Each row is a point. Any point is a mix of the corners, with weights that add up to 1. It lies inside the corners' shape when no weight is negative. Say inside or outside, and name the corners with a negative weight.
In the rows, zero is written as 128.

Corners:
(1): [200  67]
(2): [105 185]
(3): [116 131]
Points:
[119 154] -> inside
[180  71] -> outside (2)
[103 159] -> outside (1)
[138 103] -> outside (2)
[114 151] -> inside
[177  99] -> outside (3)
[146 102] -> outside (2)

Corners:
(1): [154 219  56 170 181 115 112 123 154 133 130]
(2): [161 140 135 145 185 169 192 105 163  54 102]
(3): [ 73 139 157 175 118 127  80  47 171 107 101]
(4): [ 81 129 114 107 100 109  29 113 163 100 152]
(5): [121 201 196 118 132 141 172 178  98  98  81]
(6): [148  85 182  88 166 153 214 107 135 126 124]
(7): [ 87 146  92 141 129 179  94  61  90 101  59]
(8): [  7 153  72 136  81 143  34 137 143 132  66]
(9): [120 205 173 122  96 166 162  97 155  81 116]
(10): [105 151  85 170 127 125 171  78 108  96 171]
(11): [106  98 163 157  57 178 148 103 116 134 168]
(12): [135 129  42 119  99  62 115 156 105 169  55]
Points:
[116 144 116 118 132 125 128 113 133 116  97] -> outside (11)
[130 130 120 139 134 131 158  88 130 108 142] -> outside (5, 8)
[ 77  99 108 135 108 145 145 128 103 130  57] -> outside (1, 4, 9)
[169 156 161 111 161 118 198 126 145 104 118] -> outside (7, 8, 11)
[146 156 130 128 138 148 185 114 116 110 107] -> outside (3, 4, 8)
[118 152 129 121 116 139 152 142 133 113 117] -> outside (3, 7)
[104 149 138 138 119 131 117 111 136 111 107] -> inside
[108 123 121 152 130 144 165  99 115 103 105] -> outside (1, 4, 9)

Corners:
(1): [175 190  67  85 105 107 153 112 126 132 159 109 164 140 141 136 176 101
  95  56]
(2): [137 159 123  83 152 170 107 173  71 146 214  99 153 161 118  70 123 134
 113 115]
(3): [187  92  80 182 128  91 109 180 143 128  68 135  89 149 129  84 122  74
 164 128]
(4): [ 89 174 100 155 187 208  97 107 156 121  77 109 160 148 178 137 178 147
 131 103]
(5): [204 178  95  98 192 137 159  76 100 149 101  82 102 214  88  68 151 197
 161 110]
(6): [164 120 133  72 114 107 118 105  57  50 168 131 179 100  94 170 140  91
 123 131]
(7): [ 81 165 145  92 127 194 147 140  65 100 146 133 126 112 178  86 113 146
 157  87]
(8): [143 105 105  84 110 140 134 108  39 149 110 103 200 206 143 149  89  90
 169 166]
(9): [152 106  53 192 135 139 163 185 100  94 179 105 150  83 161 170 102  68
 137 116]
(10): [207 165 105 203 138  84 143 105 124 131  69 105 163 115 152 150 127 173
  68 131]
(11): [193  62 161 147  61 119 112 120 156  65 133 102  48  74 171 137 101  66
 115 132]
(12): [110 140  73  78 156  90 147 125 116 156 199 206 101 204  89 108  95 128
 175 151]
(13): [117  95 166  97 171 166 153 167 124 165 185 175 105 147 159 158 161 124
 159  72]
(14): [112  86  75 106 178 108 101  58 110 160 203  92 194 193 128  73 183 135
 204  92]
(15): [146  27  52 179  78 185 111 158 132 173  87 198 183 114 111 137 105  92
 123 103]
(16): [119 141 118 130  70 212 131 179 150  71 107 117 157 168 180  62 124 166
 103 121]
(17): [132  82  76  72 176  75 180  92 135 101  88  48  51  87  96  82 171 160
 135  49]
(18): [128 180 147 143 171 147 142 157 140 140 201 204 196 207 100 153  81  89
  95  79]
(19): [184 171 122 213 126 105 182 121 165 132 114  89 148 138 160 115 167  85
 122 172]
(20): [184 189 116  83  67  58 155 134 155  92  73  97 133 135  98 169  98 112
 172 138]
(21): [ 64 105 123 178  77 185 135 172  74 164 182 120 140 195 141  68 132 173
 101  66]
Points:
[148 158 100 132 130 124 125 121 105 125 143 103 153 160 132 110 128 120
 137 121] -> outside (13, 15, 16, 17)
[140 133 115 118 133 136 140 127 119 125 140 120 137 144 136 127 136 128
 134 102] -> outside (3)
[131 117 110 198 116 185 118 179 157 139 139 132 143 160 162  91 122 114
 147 105] -> outside (1, 6, 8, 10, 12, 17)
[177  98 171 185 123 167 124 162  50 115 184 109 171 152 174  98 118 110
 115 124] -> outside (1, 4, 12, 15, 17, 20)
[148 103 110 157 130 147 134 143 114 122 122 111 141 133 142 121 126 116
 139 112] -> outside (1, 12)
[152 135  97 130 126 125 135 139 126 126 130 127 134 150 135 115 135 112
 132 107] -> inside
[130 121 107 145 114 141 133 149 110 135 141 123 135 160 134 101 128 128
 131 105] -> inside
[128  86 101  98 155 164 107 109 126 131 121 166 134 159 138 106 143 134
 145  85] -> outside (2, 9, 19, 20, 21)
[ 38 115 119  81 196 235 148 153  90 167 243 175 153 181 117  80 159 166
 156  64] -> outside (1, 3, 8, 10, 11, 20)

Corners:
(1): [154  29 105 126 153 198 111 191 167  76 117 106 127  73 118 104 131 209
 123  77]
(2): [140 151 133 127  80 110 121 125 125  94 194 146 134 113 112 136 127 126
  95 176]
(3): [ 28 113 150 157 127 161 116  96  77 163 186  69 131 211 156  65 107  95
  87 114]
(4): [141 174 162 135 118 153 167 115 131 104 151 103 141 230  98 167 139 105
 163 137]
(5): [135 149 117  82 166  97  70 178  67  91 122 182 105 123 125 125 194 216
 155 160]
(6): [136 130 113 108 133 149  82 111 125 147 125 158  93 150 147 168 136 137
  92 110]
(7): [116 147 165  71 173 133 129 114  98 130 147 150 131 133 116 103 173   7
 150  81]
(8): [127 114 146 189 174  82 111  78 114 147 126 180  96 140 138 124 145 181
 105 178]
(9): [148  98 108  74 126 219 107 145  88 122 138 204 127  98 161 176 167  74
 163 118]
(10): [131 127 175 116 104  98  83 178  96  93 159 137 158 217 148 112 115  99
 146 220]
(11): [ 58  87 182 110 165 129 120 165 112 192 161 162 107 120 118  81 130 166
 116 113]
(12): [103 148  88 117 114 165  90 154 142 161 161 159  53 179 125  94  94 171
 144 157]
(13): [133 171 146 138 221 197 140 118 135 109 183 131 183  91  69 172 155  82
 125  80]
(14): [ 85 119 123 108 134 202 187 157 138 165 122 118 147 106 137 119  77  99
 136 157]
(15): [ 75  54 192 168 185 117 177 149 149 105  94 146 139  53 200 142  94 161
 101 100]
(16): [147 135  90 156 166 131 129 150 133 144 123 153 107 143 144  85 154  98
  85  81]
(17): [121 112 130  98 175 181 143 160 160 107 190 116 110 132 103 147 173 113
 118 111]
(18): [ 94  91  95 137 171 110  90 141 103 150 148 145  87 101  87 153 136 200
 144 104]
(19): [157 156 138  97 160 174 150 152 121 145 197 110 124 127 122 119 128 127
 157 128]
(20): [190 134  98 197 129 111  92 154 180  81 142  91 187  75  85 151 189 148
 147 138]
(21): [190 124 146 181 148 146 108 135 112  92 102 101  97 114 116 111 190 140
 137 204]
Points:
[116 140 135 114 138 141 107 151  93 133 178 152 117 159 124 112 138 120
 129 181] -> outside (1, 4, 6, 7, 15, 20)
[137 118 146 129 128 118 104 142 112 108 165 128 127 139 108 127 163 145
 143 159] -> outside (6, 12, 13, 14, 15, 16)
[113 108 138 139 154 157 130 142 130 133 142 121 127 129 130 120 129 129
 127 122] -> outside (2, 5)
[ 96 117 136 135 143 155 120 130 108 138 163 113 125 152 134 106 129 122
 117 121] -> inside
[122 115 142 132 155 139 123 143 123 123 146 134 131 127 129 123 143 126
 123 125] -> outside (12)
[129 126 142 133 144 155 132 133 133 125 155 129 126 133 127 125 139 111
 118 134] -> outside (5, 18)
[121 125 141 119 155 153 126 144 122 137 157 134 123 128 122 119 137 129
 130 123] -> inside
